Each point is reached from the start by the listed moves, each made once or not at all, plus a little noise. Is the number of moves made odd or even? Then give how often each move was made.

Moves:
(1): [0.64, 0.19]
(2): [-0.25, 0.81]
Start: [-0.01, -0.08]
Points:
[-0.04, -0.09] => even (0, 0)
[-0.26, 0.71] => odd (0, 1)

Moves:
(1): [0.70, 0.16, 0.14, 0.06, 0.16, 0.23, 0.12]
(2): [-0.04, 0.50, 0.15, -0.36, -0.02, 0.03, -0.16]
(3): [-0.14, -0.09, 0.75, 0.39, 0.60, 0.10, -0.22]
(4): [0.15, 0.24, -0.04, 0.43, -0.07, -0.17, 0.03]
Start: [0.10, -0.42, 0.52, -0.08, 0.30, -0.13, 0.07]
Points:
[0.78, 0.30, 0.82, -0.38, 0.43, 0.15, 0.08] => even (1, 1, 0, 0)
[0.11, 0.23, 1.36, 0.44, 0.82, -0.17, -0.23] => odd (0, 1, 1, 1)
[-0.04, -0.50, 1.25, 0.30, 0.88, -0.07, -0.21] => odd (0, 0, 1, 0)
[0.25, -0.16, 0.55, 0.37, 0.24, -0.25, 0.11] => odd (0, 0, 0, 1)

Moves:
(1): [0.52, -0.30, -0.30, -0.09, 0.49, -0.30]
(2): [0.02, 0.43, 0.04, -0.14, 0.39, 0.36]
(3): [0.22, 0.05, 0.34, -0.27, -0.25, 0.17]
(4): [0.21, 0.16, 0.07, 0.46, -0.15, 0.06]
(5): [-0.43, -0.77, 0.50, 0.22, 0.28, 0.22]
(6): [-0.11, -0.08, -0.32, 0.19, -0.27, 0.69]
Start: [0.43, 0.38, -0.44, -0.12, -0.12, 0.14]
Points:
[0.41, -0.36, -0.49, 0.08, 0.81, 1.14] => even (1, 1, 0, 0, 1, 1)
[0.62, -0.74, -0.22, -0.04, 0.15, 0.93] => even (1, 0, 1, 0, 1, 1)
[0.40, -0.73, -0.53, 0.21, 0.40, 0.75] => odd (1, 0, 0, 0, 1, 1)

Moves:
(1): [0.59, 0.14, 0.12, -0.41, -0.14, -0.16, 0.20, 0.19, 0.09, -0.19, -0.23, -0.26]
(2): [0.01, 0.44, -0.30, -0.02, -0.11, -0.08, -0.18, 0.17, 0.02, -0.12, 0.10, -0.01]
(3): [0.27, -0.18, 0.65, -0.14, 0.51, -0.25, -0.37, 0.11, -0.03, 0.02, 0.28, 0.08]
(4): [0.01, -0.29, 0.22, 0.59, 0.21, 0.39, 0.17, -0.04, -0.10, -0.21, 0.10, -0.41]
(5): [0.42, -0.25, -0.46, -0.45, 0.20, -0.05, -0.31, 0.45, 0.18, -0.14, -0.11, 0.35]
(6): [-0.05, 0.21, 0.23, 0.17, -0.20, 0.59, 0.46, 0.12, 0.04, 0.01, 0.13, 0.16]
(7): [0.06, 0.03, 0.02, -0.26, 0.52, -0.29, 0.50, 0.20, 0.26, -0.33, -0.01, -0.04]
(8): [0.00, -0.22, 0.08, 0.00, -0.23, -0.29, 0.06, 0.33, 0.03, -0.26, 0.00, 0.19]
(9): [0.24, 0.08, -0.12, 0.03, -0.08, -0.29, -0.15, 0.01, 0.34, 0.15, -0.11, 0.23]
Start: [0.14, 0.10, -0.06, -0.17, 0.12, 0.48, 0.33, 0.03, -0.23, -0.08, -0.39, -0.40]
Points:
[1.59, 0.24, 0.36, -0.44, 0.51, 0.69, 0.24, 0.99, 0.34, -0.54, -0.21, -0.28] => odd (1, 1, 1, 1, 1, 1, 0, 0, 1)
[0.23, 0.37, -0.31, -0.44, 0.27, -0.17, 0.68, 0.78, 0.05, -0.86, -0.33, -0.25] => odd (0, 1, 0, 0, 0, 0, 1, 1, 0)
[0.57, -0.02, -0.30, -0.80, 0.64, 0.74, 1.00, 0.78, 0.27, -0.59, -0.40, 0.07] => odd (0, 0, 0, 0, 1, 1, 1, 0, 0)
[1.73, -0.35, 0.17, -1.37, 0.94, -0.85, 0.27, 1.25, 0.65, -0.79, -0.64, 0.15] => even (1, 0, 1, 0, 1, 0, 1, 1, 1)

Moves:
(1): [-0.23, -0.13, 0.28, 0.06, -0.21, -0.02, -0.06, 0.07, -0.10, -0.10, 0.27, 0.81, -0.02]
(2): [-0.57, 0.49, -0.13, 0.00, -0.11, 0.14, 0.34, -0.11, 0.00, -0.25, 0.16, 0.10, -0.31]
(3): [-0.55, -0.70, 0.39, -0.51, -0.06, 0.20, 0.24, -0.56, -0.18, 0.23, 0.20, 0.08, 0.05]
(4): [-0.15, -0.27, -0.01, 0.22, -0.13, 0.21, -0.10, -0.62, 0.42, 0.55, -0.19, 0.27, -0.19]
(5): [-0.72, -0.26, 0.46, 0.42, 0.29, -0.78, 0.06, -0.18, -0.06, -0.48, -0.01, 0.04, -0.03]
(6): [-0.23, 0.23, 0.18, 0.08, 0.35, 0.09, 0.13, 0.19, -0.38, -0.24, -0.32, 0.18, 0.00]
(7): [0.14, 0.22, -0.37, -0.23, 0.73, 0.04, 0.00, -0.13, -0.05, 0.45, 0.51, -0.11, -0.03]
(8): [0.12, 0.17, -0.06, 0.07, 0.25, -0.09, 0.36, 0.72, 0.05, -0.26, -0.01, 0.03, -0.02]
(9): [-0.13, 0.15, -0.04, -0.11, 0.02, -0.22, 0.23, -0.18, 0.06, -0.05, -0.11, 0.20, 0.46]
(10): [-0.01, 0.08, 0.21, -0.01, -0.01, 0.02, -0.09, 0.11, 0.13, 0.56, 0.09, -0.37, 0.07]
(11): [-0.07, -0.08, -0.32, 0.35, 0.06, 0.39, -0.12, 0.12, 0.39, 0.00, 0.07, -0.47, 0.30]
(12): [-0.51, -0.24, -0.62, 0.14, -0.11, -0.21, 0.03, 0.26, -0.40, 0.13, -0.21, 0.16, -0.36]
Start: [-0.06, -0.37, 0.15, -0.04, 0.33, 0.06, 0.13, 0.12, 0.15, -0.03, 0.13, -0.26, -0.39]
Points:
[-1.94, -0.18, -0.47, 0.69, 0.18, 0.45, 0.55, -0.17, 0.15, 0.04, -0.23, 0.97, -0.57] => odd (1, 1, 0, 1, 0, 1, 0, 0, 1, 0, 1, 1)
[-1.07, -0.02, -0.46, 0.29, 0.63, 0.60, 0.43, -0.76, 0.90, 0.57, 0.89, 0.53, -0.18] => even (1, 1, 0, 1, 0, 0, 1, 0, 1, 0, 1, 0)
[-2.45, -0.46, 0.71, 0.34, 1.49, 0.02, 1.08, -0.45, 0.39, 0.35, 0.82, 0.51, -0.14] => odd (1, 1, 1, 1, 1, 1, 1, 1, 1, 1, 1, 0)
